Each wall is flat, endless, passes through zero and stands at right angles to its row. A trip goes straight from one point to another. List the walls that it crosses, first one first.

Walls:
(1): [0.61, 0.01]
(2): [-0.16, -0.01]
(3): [-0.23,  0.42]
Trips:
[-0.12,  0.27] to [0.21, 0.04] => 2, 1, 3
[-0.20,  0.07] to [-0.13,  0.24] => none
[0.26, 0.39] to [ 0.56, -0.36] => 3
[0.06, 0.13] to [ 0.15, -0.29] => 3
[-0.57,  0.32] to [-0.18,  0.05] => none
[0.24, 0.19] to [ 0.42, -0.07] => 3

Walls:
(1): [-0.38,  0.56, -0.01,  0.29, -0.07, -0.16, -0.23, -0.12,  0.01]
(2): [ 0.15, -0.58,  0.44, -0.41, -0.16,  0.01, -0.69, -0.20, -0.04]
(3): [ 0.13,  0.06, -0.44, -0.02, -0.37, -0.26, -0.38,  0.40,  0.32]
(4): [ 0.22, -0.24, -0.05,  0.31,  0.10,  0.27, -0.04, -0.01, -0.39]
(5): [-0.20,  0.46, -0.40,  0.58,  0.20,  0.13, -0.06,  0.14,  0.47]
Trips:
[-0.09, -0.30,  0.36,  0.35,  0.01,  0.11, -0.31, -0.07,  0.02] to [ 0.38,  0.08, -0.15, -0.10,  0.59,  0.78, -0.05,  0.01, -0.07] => 1, 5, 2
[ 0.04,  0.04, -0.14, -0.09,  0.35,  0.24,  0.47,  0.40, -0.15] to [ 0.41,  0.50, -0.35,  0.33, -0.26,  0.11, -0.44,  0.10, -0.10] => 3, 1

Walls:
(1): [ 0.27, -0.16,  0.00, -0.32, -0.13, -0.29,  0.20,  0.06, -0.04,  0.31,
 -0.21, -0.01, -0.29,  0.08, -0.16,  0.01, -0.17,  0.36, -0.08,  0.19,
  0.06, -0.26, -0.19, -0.21]
(2): [ 0.03,  0.14,  0.15,  0.02, -0.35,  0.03, -0.01,  0.60, -0.17,  0.31,
  0.18, -0.09,  0.44, -0.19, -0.44,  0.12, -0.08,  0.06, -0.16,  0.56,
  0.08,  0.03,  0.73,  0.16]
(3): [-0.39, -0.09, -0.13, -0.12, -0.12,  0.03,  0.23,  0.03, -0.62,  0.09,
 -0.12, -0.02,  0.07,  0.79,  0.05,  0.36, -0.10, -0.11,  0.19,  0.17,
 -0.46,  0.01, -0.64, -0.15]
(4): [ 0.14,  0.15,  0.47,  0.08, -0.09, -0.12, -0.56,  0.14, -0.41, -0.18,
  0.38,  1.02, -0.23, -0.10, -0.28, -0.05, -0.47, -0.69,  0.07, -0.44,
  0.19,  0.08,  0.06,  0.01]
(5): [ 0.24, -0.19,  0.18,  0.08, -0.43,  0.35,  0.44,  0.21, -0.05,  0.17,
 -0.03,  0.04,  0.38,  0.31,  0.06,  0.15,  0.12,  0.08,  0.37, -0.17,
  0.03, -0.29,  0.09,  0.22]
Trips:
[-0.38,  0.54,  0.21,  0.21, -0.05,  0.11, -0.27, -0.12, -0.17,  0.36,
  0.20,  0.34, -0.30,  0.16, -0.43, -0.27,  0.28,  0.17,  0.65,  0.80,
  0.20,  0.00,  0.19, -0.40] to [ 0.03,  0.06, -0.03,  0.66, -0.32,  0.12, -0.16, -0.06,  0.11,  0.03,
  0.45,  0.02, -0.18,  0.09, -0.43, -0.26,  0.06,  0.14, -0.33,  0.27,
  0.14,  0.26,  0.40, -0.27] => 3, 1
[ 0.37,  0.32, -0.20,  0.04, -0.49,  0.05,  0.48, -0.43, -0.26, -0.07,
  0.02, -0.49, -0.34, -0.37, -0.06,  0.07,  0.04, -0.09, -0.67,  0.05,
  0.14,  0.38,  0.25,  0.11] to [ 0.04,  0.00, -0.22,  0.10,  0.19, -0.03, -0.17, -0.50,  0.21, -0.10,
  0.04,  0.25, -0.26, -0.47,  0.37,  0.10,  0.09,  0.39,  0.28, -0.08,
  0.28, -0.12, -0.19, -0.15] => 2
[-0.05, -0.53, -0.44, -0.61,  0.24, -0.08, -0.33, -0.25,  0.26,  0.11,
  0.26,  0.31,  0.07, -0.47,  0.37, -0.53,  0.02, -0.30,  0.16,  0.18,
 -0.44,  0.32, -0.28, -0.54] to [-0.01, -0.46,  0.19,  0.40, -0.68, -0.29, -0.27, -0.03,  0.42, -0.31,
 -0.05,  0.02,  0.03,  0.01,  0.48, -0.37,  0.00,  0.31, -0.22, -0.25,
  0.04, -0.23, -0.06,  0.22] => 4, 5
[-0.10,  0.24, -0.24,  0.17,  0.01,  0.36, -0.28, -0.05,  0.05, -0.45,
  0.23,  0.19, -0.24, -0.13, -0.26, -0.02, -0.10,  0.11,  0.08,  0.61,
  0.72, -0.24, -0.07,  0.20] to [ 0.09,  0.30, -0.15,  0.11, -0.13, -0.36, -0.09, -0.27,  0.33, -0.38,
 -0.27, -0.05,  0.14, -0.28,  0.23,  0.31, -0.10,  0.21,  0.39, -0.16,
 -0.01,  0.00, -0.09, -0.08] => 2, 4
[-0.20,  0.24, -0.65,  0.06,  0.15, -0.24, -0.34,  0.22, -0.27,  0.11,
  0.23, -0.24,  0.13,  0.09,  0.35,  0.20, -0.77,  0.01,  0.32,  0.19,
  0.38,  0.36,  0.10, -0.04] to [-0.50, -0.34,  0.00, -0.12,  0.14,  0.35, -0.13, -0.40,  0.16,  0.32,
  0.02,  0.01, -0.26,  0.25,  0.17,  0.20, -0.04,  0.01, -0.14, -0.38,
 -0.05,  0.02, -0.08, -0.18] => 2, 4
[-0.11, -0.17, -0.14,  0.64,  0.13, -0.07, -0.15,  0.27, -0.12, -0.25,
 -0.36,  0.58,  0.13,  0.24,  0.25,  0.20, -0.62, -0.34, -0.29, -0.23,
 -0.10, -0.11,  0.10, -0.43] to [-0.75,  0.14,  0.40, -0.33, -0.44, -0.02, -0.17,  0.00,  0.34, -0.11,
  0.04, -0.01,  0.06, -0.48, -0.58, -0.36, -0.08, -0.24, -0.24,  0.07,
  0.18, -0.18,  0.23,  0.05] => 2, 3
[-0.22,  0.02,  0.32, -0.12, -0.16,  0.28, -0.19,  0.19,  0.22,  0.18,
 -0.41,  0.19,  0.07,  0.06, -0.06, -0.05,  0.36,  0.14, -0.29,  0.33,
  0.04,  0.40,  0.19, -0.16] to [ 0.17,  0.29, -0.03,  0.00,  0.21, -0.49, -0.10,  0.30,  0.27, -0.05,
 -0.21, -0.12,  0.33,  0.75, -0.22,  0.87, -0.33,  0.30,  0.19,  0.54,
 -0.06,  0.17,  0.58, -0.22] => 1, 3, 5
